Each row of a before or after table is a point. One or more steps were done to the points. Then noise was added and the rows were shuffled. The steps act on how far a point lies along the listed directions, d1 being the first. Name the steps. A step turns or swaps two directions, mirrors them in a line or flattens them onto one, adds a multiple of one to another, or multiplies one. Angles are multiples of 10 degrees, from the lower direction toward the higher: turns from -170 to 170, lines from 10 to 170 but not 90. Use the fewest steps. Two steps may share a direction if one is a turn and the other turns, adds or multiplies; they go together, in the order done. Otherwise the lowest direction goes first.

Directions:
(1): [ 1.13, -2.36]
(2): [-2.36, -1.13]
Before (13 x 2):
array([[-0.24, -0.72],
       [ 0.14,  0.36],
       [-0.39,  0.22],
       [-0.38, -0.12],
       [ 0.02,  0.07],
       [ 0.64,  0.31],
       [ 0.15,  0.91],
       [ 1.02,  0.21],
       [-0.58,  0.23],
       [ 0.11,  0.05],
       [ 0.27, -0.32],
       [-0.27, -0.02],
       [-0.19, -0.12]])
After (13 x 2):
array([[-0.24, -0.09],
       [-0.32, -0.22],
       [-0.21, -0.86],
       [-0.34,  0.13],
       [ 0.89,  0.52],
       [-0.16, -0.20],
       [ 0.09,  1.04],
       [ 0.06,  0.07],
       [ 0.54,  0.50],
       [ 0.25, -0.31],
       [ 0.08,  0.45],
       [ 0.02,  0.07],
       [-0.52,  0.11]])
Steps: add 0.3 times d2 to d1

Directions:
(1): [ 0.77, -3.21,  1.16,  1.61, -1.22,  2.04]
(2): [ 2.40, -0.58, -3.65,  0.03, -1.01, -0.36]
(3): [-0.47, -0.16, -0.77, -3.10,  0.55,  3.13]
(4): [-2.99, -1.49, -0.94, -1.00, -2.39, -1.33]
(5): [-2.03,  1.44, -1.78,  2.70,  0.12,  1.98]
(6): [ 0.95,  2.36,  1.12, -0.28, -3.46,  0.86]
Before (9 x 6):
array([[-0.26,  0.21, -0.41,  0.03, -0.16, -0.14],
       [-0.23,  0.17, -0.37, -0.60, -0.45,  0.73],
       [ 0.28,  0.54, -0.19, -0.15, -0.39, -0.63],
       [ 0.26, -0.60,  0.26, -0.63, -0.07, -0.66],
       [ 0.15,  0.75,  0.58,  0.18,  0.72, -0.25],
       [ 0.16,  0.00,  0.57,  0.26,  0.25, -0.27],
       [ 0.40,  0.54, -0.08,  0.42,  0.71, -0.06],
       [ 0.18,  0.84,  0.35, -0.14, -0.83, -0.36],
       [-0.54,  0.58, -0.40, -0.60, -0.13,  0.25]])
After (9 x 6):
array([[-0.34, -0.37, -0.11, -0.58,  0.83,  0.77],
       [ 0.44, -0.37,  0.77, -0.54, -0.10, -0.48],
       [-0.10, -0.34, -0.85,  0.90, -0.33, -0.05],
       [-0.48, -0.10,  0.06,  0.33,  0.18,  0.11],
       [-0.04, -0.05, -0.04,  0.00,  0.93, -1.07],
       [-0.66,  0.27, -0.29, -0.94,  0.57,  0.94],
       [-0.56, -0.33, -0.11,  0.49,  0.42, -0.58],
       [ 1.01, -0.73, -0.41,  0.29,  0.14, -0.53],
       [ 0.78, -0.04,  0.08,  0.21, -0.14, -0.73]])
Steps: turn d1 and d6 by 120 degrees; turn d2 and d4 by 110 degrees; add 1.5 times d4 to d5; multiply d3 by 1.6

Directions:
(1): [-0.57,  3.51,  0.71,  0.17,  1.48, -0.68,  0.90, -2.72,  2.93, -0.14,
 -2.24]
(2): [ 4.41, -0.17,  2.37,  0.41,  1.15,  1.86,  0.48,  1.38,  0.41, -1.94,
 -1.24]
Before (12 x 11):
array([[-0.34, -0.44, -0.45, -0.03, -0.45, -0.21,  0.05, -0.14, -0.17,
         0.11,  0.18],
       [ 0.37,  0.82,  0.56,  0.12,  0.72,  0.05,  0.55, -0.64,  0.91,
        -0.22, -0.98],
       [-1.00,  1.28,  0.34,  0.06,  0.52, -0.62,  0.30, -1.43,  1.04,
         0.39, -0.73],
       [-1.28, -0.25, -0.57, -0.07, -0.45, -0.69, -0.41, -0.38, -0.23,
         0.91,  0.91],
       [-0.74,  0.23, -0.32,  0.07,  0.24, -0.28,  0.04, -0.52,  0.37,
         0.33, -0.15],
       [ 0.74,  0.62,  0.38,  0.10,  0.48,  0.40, -0.02,  0.03,  0.24,
        -0.25, -0.46],
       [ 0.54,  0.16,  0.20, -0.07,  0.22,  0.15,  0.18,  0.07,  0.20,
        -0.53,  0.02],
       [-0.30,  0.20,  0.11, -0.14,  0.11,  0.13,  0.08, -0.07,  0.37,
        -0.20, -0.01],
       [ 0.06,  0.79,  0.24, -0.02,  0.57,  0.04,  0.29, -0.42,  0.91,
        -0.11, -0.76],
       [-0.10, -0.53,  0.04, -0.03, -0.17,  0.16, -0.08,  0.27, -0.24,
        -0.01,  0.51],
       [ 0.62,  0.01,  0.53, -0.08,  0.29,  0.22, -0.23,  0.31,  0.20,
        -0.43, -0.28],
       [-0.51,  0.17, -0.38, -0.21, -0.26, -0.06, -0.02, -0.47, -0.07,
         0.29,  0.14]])
After (12 x 11):
array([[ 0.08,  0.50,  0.03, -0.08,  0.25, -0.07,  0.22, -0.29,  0.43,
        -0.39, -0.07],
       [-0.17, -0.58, -0.39, -0.03, -0.46, -0.11,  0.04,  0.02, -0.28,
         0.05,  0.23],
       [ 0.40,  0.86,  0.27,  0.07,  0.50,  0.23,  0.02, -0.24,  0.40,
        -0.11, -0.51],
       [ 1.77, -0.76,  1.26,  0.19,  0.34,  0.80,  0.06,  0.85, -0.35,
        -0.62, -0.17],
       [ 0.56, -0.72,  0.11,  0.11,  0.15,  0.37, -0.06,  0.53, -0.27,
        -0.13,  0.12],
       [ 0.00, -1.16, -0.16, -0.02, -0.52, -0.06, -0.51,  0.67, -0.87,
         0.46,  1.18],
       [ 1.16,  0.22,  0.86,  0.17,  0.66,  0.45,  0.47,  0.02,  0.50,
        -0.52, -0.82],
       [-0.65, -0.11, -0.16, -0.06, -0.13, -0.10, -0.02, -0.19,  0.04,
         0.21,  0.39],
       [ 0.05, -0.07,  0.21, -0.12,  0.08,  0.33,  0.05,  0.25,  0.17,
        -0.34,  0.05],
       [ 0.29, -0.42, -0.14, -0.17, -0.32,  0.35, -0.06,  0.19, -0.48,
        -0.01,  0.31],
       [-0.15,  0.57,  0.28, -0.11,  0.36, -0.16, -0.16, -0.31,  0.60,
        -0.17, -0.44],
       [ 1.00,  0.10,  0.54,  0.03,  0.53,  0.51,  0.21,  0.37,  0.46,
        -0.44, -0.60]])
Steps: swap d1 and d2

Directions:
(1): [-2.56,  0.76,  2.33, -0.22,  0.59, -1.19,  4.28,  1.63, -0.87,  2.43,
  0.98, -0.03,  2.11, -0.75]
(2): [-0.45, -0.12, -0.15, -1.22, -4.74, -0.75, -2.02,  1.15,  2.05,  3.36,
 -0.59, -1.11,  0.78, -0.31]
(3): [-2.37,  4.74,  1.20,  1.63, -1.26, -0.64, -0.85, -0.42,  0.43, -2.79,
 -0.66, -1.89, -0.33, -0.84]
Before (9 x 14):
array([[-0.69,  0.68,  0.23,  0.20,  0.57, -0.31,  0.73,  0.09, -0.21,
        -0.25,  0.39,  0.13,  0.23, -0.25],
       [-1.14,  0.51,  0.44, -0.06, -1.03, -0.43,  0.14,  0.81,  0.01,
         0.82,  0.21, -0.28,  0.52, -0.39],
       [ 0.54, -0.79, -0.33, -0.04,  1.47,  0.22,  0.86,  0.11, -0.75,
        -0.31,  0.42,  0.69, -0.16,  0.27],
       [ 0.20, -0.38,  0.28,  0.27,  0.61,  0.35,  0.20, -0.13, -0.44,
         0.26,  0.21,  0.45, -0.12,  0.14],
       [ 0.06, -0.55,  0.04, -0.85, -0.59, -0.05, -0.28,  0.53,  0.40,
         0.88,  0.22,  0.00, -0.07, -0.14],
       [-0.18, -0.20,  0.17, -0.11, -0.53, -0.06,  0.26,  0.29,  0.00,
         0.76,  0.15,  0.21,  0.07, -0.31],
       [-0.14, -0.79,  0.17, -0.81, -0.50, -0.41,  0.47,  0.29,  0.06,
         1.72,  0.37,  0.05,  0.60,  0.02],
       [ 0.21, -0.65,  0.16, -0.07,  1.35,  0.28,  0.85,  0.02, -0.56,
        -0.38,  0.40,  0.87, -0.24,  0.39],
       [ 0.06, -0.07,  0.02,  0.10, -0.20, -0.11,  0.61,  0.31,  0.11,
         0.53, -0.09,  0.21,  0.46, -0.16]])
After (9 x 14):
array([[-0.54,  0.64,  0.34,  0.24, -0.50, -0.09,  0.11,  0.09,  0.04,
         0.03,  0.07, -0.06, -0.06, -0.43],
       [-0.88,  0.85,  0.05,  0.15, -1.42, -0.25, -0.95,  0.43,  0.32,
         0.05, -0.13, -0.53,  0.05, -0.32],
       [-1.20,  1.45,  0.78,  0.18, -0.25, -0.60,  0.50, -0.08, -0.08,
        -0.10,  0.17, -0.65,  0.32, -0.35],
       [ 0.14,  0.41, -0.58,  0.20, -0.04,  0.05, -0.93, -0.33,  0.28,
        -0.80,  0.03,  0.10, -0.40, -0.01],
       [-0.06,  0.16,  0.39,  0.53,  0.63,  0.36,  0.02, -0.29, -0.42,
        -0.27,  0.14,  0.27, -0.26,  0.10],
       [ 0.21,  0.21, -0.15,  0.42,  1.49,  0.18,  0.59, -0.15, -0.72,
        -1.27,  0.25,  0.33, -0.41,  0.19],
       [-0.12,  0.74,  0.04,  0.39, -0.23, -0.09,  0.20,  0.06,  0.17,
        -0.27, -0.27, -0.08,  0.22, -0.24],
       [-0.78,  0.57,  0.68, -0.41, -0.18, -0.28,  0.47,  0.54,  0.13,
         0.27,  0.31, -0.28,  0.11, -0.41],
       [ 0.08,  0.16,  0.10,  0.33,  1.24,  0.33,  0.29, -0.30, -0.42,
        -1.34,  0.18,  0.55, -0.55,  0.30]])
Steps: turn d2 and d3 by -40 degrees; turn d1 and d3 by 110 degrees
